Each wall is flat, endless, passes through zero and stands at right angles to its row. A trip goes straight from one point to another. List the walls that it crosses, first one first.
(in the rows, 128 means zero)

Walls:
(1): [106 100]
(2): [94 99]
(3): [144 134]
(4): [173 107]
(5): [150 181]
Trips:
[148 143] to [119  77] -> 5, 1, 2, 3
[107 167] to [131 185] -> 3
[160 119] to [155 126] -> none
[158 117] to [146 136] -> none
[129  70] to [109 129] -> 4
[107 102] to [158 111] -> 4, 3, 2, 1
[128 117] to [112 144] -> 4, 5, 1
[111 137] to [128  68] -> 5, 4
[117  79] to [137 101] -> none

Walls:
(1): [105 120 145 114 104 115 105 140 161]
(2): [146 113 161 149 113 140 121 173 113]
(3): [163 145 139 121 137 105 113 120 155]
(4): [122  84  78 100 106 171  53 134 109]
(5): [141 155 159 102  68 133  60 125 149]
(6): [173 130 124 121 134 111 101  92 102]
Trips:
[154 109 162 142 113 129 107 130 126] to [185 126 148 154 134 112 169 112 127] -> 4, 1, 5
[ 91 153 166 133 173 167 164 104 134] to [130 164 108 131 102 109 142  62 110] -> 6, 3, 5
[ 94 112 147 136 136 121 103 120 160] to [156  86 154 120  93 150 129 136 124] -> 2, 3, 6
[152 112  87 160 138 112  99  94 101] to [116 104 149 127 164 187 147 152 143] -> 3, 2, 6
[111 139 146 136 157 134 109 173 100] to [111  84 119 156 110 168 125 117 132] -> 1

Walls:
(1): [ 52 157 125 155 116  96 113 181 141 139 109  99 159 122 162 125  83  86
 130 123]
(2): [118 104 103 100 129 128 142 123 128 123 156 168 115  89 143 160  90 135
  76 112]
(3): [138 153 163 158 127 126 119 151 103 185  90  93 108 135 139  78 121 135
 117 158]
(4): [138 114 130 114 154 165 152 126 159 142 123  97 144 111 130 111 143 155
 125 167]
(5): [ 52 191 145 121 149 144 133 126  99 154 156 136  75 116 116 119 157 119
  97 142]
Trips:
[134 117 128  60 109 108 151 110 125 169 125 162 170 144 107 130 154  97
 123 117] to [135 130 131  80 134  94 127 146 137 184 145 112 165 121 104 154 120 121
 128 165] -> 4, 1, 3
[125 106 111 122 160 142 103 164 148 122 123 130 143 103  93 198 127 104
 119 140] to [ 77 143 124 108 119 131 113 131 133 124 142 148 119 151 149 128 117  74
 142  90] -> 4, 5
[133 126 147  95  77  81 110  76 126 124 112 167 118 172 144 139 123  95
 145 112] to [167 144  98  96 130 115 135 127 137 124  56 146 119 138 103  82 134 113
 128 111] -> 3
[152 163 135  88  90 125 141 171 145  98 122 156 113 117 124 179 142 120
 170 163] to [121 142  95 126 115 134 102 113 119 114 116 154  56  86 156 129 139 114
 167 164] -> 2, 5

Walls:
(1): [123 138 110 148 132  86 165 113 140 109 152 119 100 115 101  81  97  90
 150 124 107 110 148  61 140 139 175 145 131 110 141 107 129 156 121 102
 119 114  97 135 123 123 110 119 118 122 105 120]
(2): [192 146 137  96 116 139 110 116 157 132  88 106 118 110 127 165 164 159
 104 129 137  98 127  85 144 137 128  93 117 118 120 114 107  74 108  95
 169 131 121  71 103 121 142 169 163 129 156  98]
(3): [157 132  85 122 126 146 132 129 106 134  92  64 117 136 120  92  95 118
 111  94 144 123 132 108 153 100 143  93 113 169  88 118 107 105 105 111
  97  90 142 155 123 151 158 138 132 100 149 133]
(4): [131 158 115  74 122 159 116 126 110 153 140  92 168  98 122  89  80 119
  85 142 152 143 133 151 156  87 125  89 173 168 100 103 158 144 156 104
 115 163  93 118 149 103 129 127 193 159  96 125]
(5): [119 129 153  80 136 100 120 128 103 147 141  94 139 154 136 162 123  82
 104 120  83 154 124 142 139  96 162 133 160 108 100 138 113 109  78  91
 142 147 167 124 130 128 150 142 140 140 163 122]
(6): [146 162 160  86 111  84 148 113 164 159 104 114 134  88 163  75 154 164
 124 108 138 104 125 161 105 118 175 113 141  59 110 113  98  52 132 124
 122 114 127 106 116 143 124  97 100 131 161 150]
Trips:
[171 145 138 166 125 127  90 114  99 160 134 138  87 149 160 148 129 110
 176 129 138 101 120 144 143 137 112 113 144 132 113  94 139  47 131 110
 152 136 139 109 117 121 101  77  96  85 121 143] to [142 130 125 132 148  81 151 144 154 166 172 127 156 152 134 175 168 141
  79 117 121 136 121 118 116  94 136 104 118 121 133 117 124 156 131 115
 123 167 121 101 108 106 131 123 170 160  83 122] -> 3, 5, 4, 6
[136 155 111  99 131 111 104 129 121 116 139 122 135  89 149 118  78 151
  85 131 123 147 149 167  98 155 101 156 154 119 101 121 127 170 124 111
 147 129 120 135 150 124 125 146 172 138 163  84] to [110 114 130 145 136 154 146 136 112 146 100  96  98  98 116 174 129  95
 136  98 126 154 111 129 137 123 148 169 116 111 117 134 149 100 103 100
  97 142 158 136 140 150 102 165 109 140 192 109] -> 3, 4
[101 137  74 135 103 137 137 130 110 119 102  98 147 154 125 126 146 118
 130 115 129 125 140 128 169 168  90 133 127 117 106 141 133 128  91 119
 109 144  67 174 178 187 112 102 115 127  77 124] to [141 126 166 210 116 192 145 101 145 117 118 146 168 123  95 162 112 144
 138  89 106  82  71 104 154 118 128 136  97 133 108 140 152  98  91  88
  95 125  84 149 107 110 139 148 166 106  87 116] -> 2, 4
[ 83 135 160 145 134 123 122 149 101 136 138 188 161 151 157 132 132 163
 127  98 132 104 150 138 150 125 136 156 163 149 110  79 137  74 106 159
  99 126 128 135 114 143 163 125 151 181 130  97] to [ 80 171 148  77 131 135  96 121  61 133 137 181  65 165 109 143 160 117
 108 132 109 128 132 106 170 124 163 145 160 130 175 118 115  65 139 139
 122 125 100 160 131 100 102 130  61 149 102 137] -> 4, 1
[126 124 149 106 131  84 140 134 136 136 158 142 113  67 153 116 121  89
 100 199 132 155 133 160 134  99 176 155 113 143  99 101 160 129 103 124
 102 124 139 149 135 131 153 126 153 128  86 108] to [ 92 138 166 106 155 161  79 119  66 138 165 143  94  93 153 145 151 120
 133  98 156  88 117 135 122 117 164 199 148 179  99 174 113  89 106 129
 122 147 164 114 163 137 156 138  65 129 180 107] -> 1, 4, 3
[147 178 168 107 122 118 156 138 157 138 129 121 181 118 140 182 108 150
 117 155 145 116 128 148 113 129 123 126 155  98 115 142 104 145 117 145
 130 102 105 133  89  92  98 147 118  83 173 134] to [140  62 103 137 197 180 158 140 135 147 101 125 104 102 100 121 167 126
 164 147 149 114 124  82 147 135 121 150 147 132 156 131 120  88 120 138
 194 120 152 152 127 131 140  83 117 156 176 162] -> 5, 3, 6
[186 102 133 131 132 105 122 110  84 119 141  75  86 119 169 122 120 109
 114 112  89 110 108 125 166 112 101 110 140 144  83 119 158 107 100  76
 140 143 142 167 143 140 100 126 160 102 106 104] to [143 135 125 105 176 201 137 124  85 125 136 118 146 143 138 125 154 114
 129 141 123  74 126  83 122 138 123 121  80 118 130 126 145 155  98 147
 105 143 173 178 104 190 120 146 143 173 138 102] -> 1, 4
[ 99 142 159 168 128 147 153 143 112 144  78  86 118 201 190  54 137  84
 112  86  96 120  97 107 142 153 118 116 133 184 135 148 132 118 105  87
  98 148 114 154 119 100  75 144 132 126 162 127] to [122  84 159 122 103 107 112  75 109  98  56 154 135 113 148  99 108  96
 138 135 107 104  84  90 182 110 143 149 123 133 116  67 162 103 156 140
 137 138 132 100 142 161  99 147 123 128 123 141] -> 6, 2, 5
